Rows are points. Two turns around zero, p and q, are shown by what they do to some points. Where does a point land after both, in the order given? Backwards means that the second turn is done in reverse. Each puzzle has new turns, and all numbers are rounded.

Turn p:
-17.1	3.1 -> -11.4	13.1
-6.6	-18.2 -> -16.5	-10.1
27.0	1.1 -> 21.8	-16.0
6.0	27.4 -> 21.8	17.7
-9.3	-13.4 -> -15.6	-4.7
Turn q:
-4.5	-6.4 -> -3.7	-6.9
-10.3	-18.0 -> -8.2	-19.0
6.3	-10.9 -> 7.5	-10.1
8.5	35.3 -> 4.5	36.0
Where do these land?
q, then p: 13.5	-9.9 -> 6.2	-15.6
p, then q: -29.0	-0.9 -> -25.1	14.6
q, then p backwards: 15.5	10.8 -> 3.3	18.6

Turn p:
-4.4	-15.0	-8.6	-10.5 -> -9.7	-12.8	-8.2	-10.2
-22.2	21.1	-6.8	-5.0 -> -15.4	20.4	14.4	-12.1
-13.0	19.7	-2.2	19.0 -> -10.3	22.6	11.4	13.2
29.4	-16.4	27.9	-4.5 -> 34.9	-25.7	-1.0	7.5
10.4	-8.5	-1.8	-5.1 -> 6.3	-8.1	-9.9	-2.7
25.0	20.1	-0.7	13.4 -> 22.1	21.5	-9.3	13.1
-25.3	-20.9	-7.8	-7.3 -> -28.0	-17.9	2.7	-8.8
Turn q:
6.4	-5.5	-13.6	-12.7 -> 11.2	-2.6	-15.7	-6.2
9.0	-3.2	26.2	-1.0 -> 3.3	-11.1	24.3	-7.5
-54.2	-1.6	-6.6	10.7 -> -48.5	23.9	-11.7	-5.9
7.5	8.9	-12.4	11.1 -> 5.2	3.2	-5.8	18.5
10.9	-8.3	-6.3	12.2 -> 1.1	-14.0	-4.8	12.5
10.6	4.2	-1.8	-34.0 -> 26.4	6.2	-5.0	-23.0
9.7	5.4	14.4	13.8 -> 1.1	-5.7	18.7	11.7
Where do these land?
p, then q: -19.9	-4.6	2.9	-23.3 -> -2.9	0.4	3.3	-30.8
q, then p: -17.3	-13.2	-29.3	12.9 -> -34.6	12.6	-11.9	0.9
q, then p: 3.9	13.3	11.1	15.3 -> 6.3	0.3	14.7	17.2
p, then q: 26.5	-26.7	8.0	6.7 -> 1.0	-30.5	-19.3	14.9
p, then q backwards: -9.1	12.5	7.8	-6.7 -> -3.2	8.1	15.3	-5.9
q, then p: -10.4	-2.4	-19.4	-0.8 -> -14.2	13.4	-9.6	-4.4
p, then q: 26.3	21.1	19.0	-4.2 -> 32.6	-9.3	13.5	13.5

Turn p:
-1.7	-0.5	14.8	-17.5	9.1	-13.3	-17.4	5.2	23.5 -> 15.2	9.0	-6.2	-20.2	5.5	-9.7	-14.8	-9.9	21.7
4.2	-8.0	-15.9	17.0	-26.7	-1.3	17.3	3.0	-6.5 -> -2.3	-8.5	-0.5	20.9	-19.7	6.4	14.6	22.9	-2.6
-4.4	-4.1	-14.7	-2.4	9.2	-6.0	14.9	-21.9	-25.8 -> -17.0	-16.7	1.7	-10.4	-6.2	-5.3	19.9	-3.4	-24.4
-7.1	25.4	23.2	-16.5	2.9	-17.8	-24.4	17.1	11.8 -> 12.4	31.8	7.5	-10.7	0.2	-23.4	-23.3	-14.1	15.2
13.7	-11.5	0.2	-19.1	-11.4	10.4	19.9	-20.8	6.5 -> 4.3	-15.1	5.4	-11.2	-15.2	27.6	16.1	-9.8	6.6
20.5	-5.2	-7.0	23.6	9.7	-0.7	-23.3	-15.6	-0.2 -> 10.0	-9.5	-31.0	8.9	3.4	2.7	-14.0	-5.6	-21.3
-25.7	9.1	-16.2	-20.4	4.4	25.1	24.6	27.4	21.5 -> -22.4	24.7	14.1	-4.5	22.9	15.1	24.3	12.9	32.4
-21.0	-18.8	10.2	14.5	10.7	11.4	25.6	-2.1	-16.8 -> -15.5	-31.0	21.5	10.5	18.4	-5.3	11.2	4.8	-1.9
5.7	26.2	6.5	21.1	-4.7	-14.5	-15.8	-3.1	10.7 -> 12.2	16.8	-15.8	21.6	-7.5	-17.6	-8.5	-14.9	-1.7
-16.4	21.3	25.0	-22.8	-15.2	6.6	-22.6	-9.7	-7.8 -> -15.4	15.0	19.4	-6.9	-16.8	-3.0	-28.9	-27.1	7.6
30.9	-13.2	-19.4	30.0	15.1	4.5	13.2	17.4	-16.0 -> 18.3	-8.0	-8.6	16.5	19.0	9.7	14.5	29.2	-33.5
1.2	-20.5	-6.6	-7.4	-3.2	-4.4	-12.0	3.1	-0.9 -> 0.1	-8.4	-7.5	-14.3	-4.0	2.7	-11.0	14.9	2.0
Turn q:
0.3	-43.1	14.6	-16.7	-19.0	-6.8	9.9	4.2	-2.1 -> 11.8	-42.8	0.1	-0.8	8.8	-23.3	6.9	-13.4	7.4
-23.7	9.5	-9.1	-11.7	9.2	-4.4	-34.4	-9.9	10.2 -> -35.1	13.2	17.6	1.3	12.7	1.6	-19.5	-9.9	0.8
31.8	22.3	2.9	-2.4	-1.1	6.5	-3.6	-0.5	-10.2 -> 24.5	18.3	3.2	-13.7	-15.6	8.9	-8.7	-4.8	-11.5
-17.5	-16.2	-26.5	13.6	7.8	6.1	-1.3	-27.1	-22.5 -> -19.1	5.3	-26.4	21.2	11.4	10.8	13.7	-28.2	-5.3
-9.2	-0.8	21.5	14.4	17.1	-3.3	11.7	-19.0	-14.5 -> 7.5	8.8	11.9	24.6	5.8	4.9	28.5	-4.0	-1.9
2.1	17.7	7.1	6.9	24.4	10.2	-8.8	15.7	2.4 -> 1.4	16.6	11.3	-6.9	10.8	14.8	-1.2	21.1	-14.5
0.7	1.1	8.8	0.6	4.4	-14.6	5.3	25.1	-5.1 -> 4.3	-5.5	4.6	-0.8	-2.3	-15.4	3.2	20.2	-16.3
6.2	-15.4	5.0	10.9	1.3	8.0	2.3	14.9	19.6 -> 11.3	-11.0	-6.7	-3.4	16.9	0.9	-5.5	18.9	10.9
10.0	45.8	19.7	37.0	-18.4	-4.1	-27.4	-2.7	32.3 -> 13.9	31.6	21.3	24.4	-17.9	16.0	-44.5	29.2	21.6
7.1	-5.5	-32.9	-13.3	-4.6	-12.6	10.1	-9.3	1.9 -> -11.5	6.4	-25.1	-15.0	-8.4	-17.6	1.9	-15.6	7.3
-15.2	-14.9	-13.8	-15.9	-2.0	15.7	13.6	15.8	-22.7 -> -14.6	-27.7	-14.3	-12.3	-1.7	7.2	16.5	-5.7	-19.9
7.5	-0.5	2.7	-23.4	-19.2	-0.8	22.7	-7.3	10.8 -> 5.7	-13.1	2.5	-18.6	-20.6	-8.9	8.6	-7.9	21.6
Where do these land?
q, then p: -1.2	-14.4	-10.8	-0.3	7.9	-0.6	-22.7	5.8	18.0 -> -5.7	6.6	-13.8	-17.5	19.4	-13.5	-10.3	-4.9	-0.7
p, then q backwards: 7.2	15.2	-1.4	-4.6	-0.2	-8.0	11.8	24.2	7.7 -> 12.6	11.0	12.5	8.8	19.3	-9.0	8.8	-7.6	7.2
p, then q backwards: -15.3	-28.2	-7.7	-2.5	10.2	-9.3	-7.3	-4.5	-38.8 -> -16.0	-5.4	-3.9	-24.1	-3.0	-6.5	-7.5	43.2	-3.0
p, then q: -13.5	16.1	14.0	7.3	-12.7	-13.2	-20.0	-16.5	12.1 -> -9.8	13.9	-3.4	18.8	-6.4	-11.1	-22.0	-12.5	19.8
p, then q: 9.5	-8.6	-15.7	10.6	-7.7	3.7	14.5	4.4	0.0 -> 7.0	-11.8	-17.0	-2.6	-1.9	7.4	6.3	14.6	-5.5
q, then p: 27.7	-6.4	-14.9	-9.2	6.3	-9.7	-6.0	24.9	10.2 -> 6.7	20.7	-4.6	-33.8	-6.5	-7.8	-4.8	9.3	-12.7
q, then p: -11.6	-7.0	-14.6	-3.3	18.2	-14.2	-13.1	-17.2	16.5 -> -10.5	8.3	-10.8	-3.7	12.8	-25.5	8.7	-19.7	9.5
q, then p: -10.2	10.6	-6.6	8.5	10.6	44.5	11.4	0.1	-17.5 -> -26.2	-2.0	17.4	9.1	15.2	37.6	9.6	3.4	-5.8
q, then p backwards: -1.5	12.7	-4.0	-9.0	-52.8	-0.7	14.4	-13.0	19.4 -> -14.0	-15.0	14.6	-10.7	-44.3	-13.2	-9.5	-21.0	19.6
q, then p: 23.3	2.1	-17.3	-11.0	13.2	10.4	0.3	5.8	-0.7 -> -6.7	17.2	2.6	-23.9	-5.4	11.4	6.6	-6.0	-11.3
q, then p: -13.7	-1.9	47.3	-9.6	15.1	13.5	4.2	15.1	2.3 -> 26.2	-19.2	37.2	0.6	25.2	5.4	-7.1	0.8	5.3
q, then p: -0.6	9.8	31.7	23.2	-8.1	-16.5	12.6	-29.0	-29.3 -> 22.1	-16.3	2.5	49.4	-15.7	1.7	11.7	-9.1	-13.0
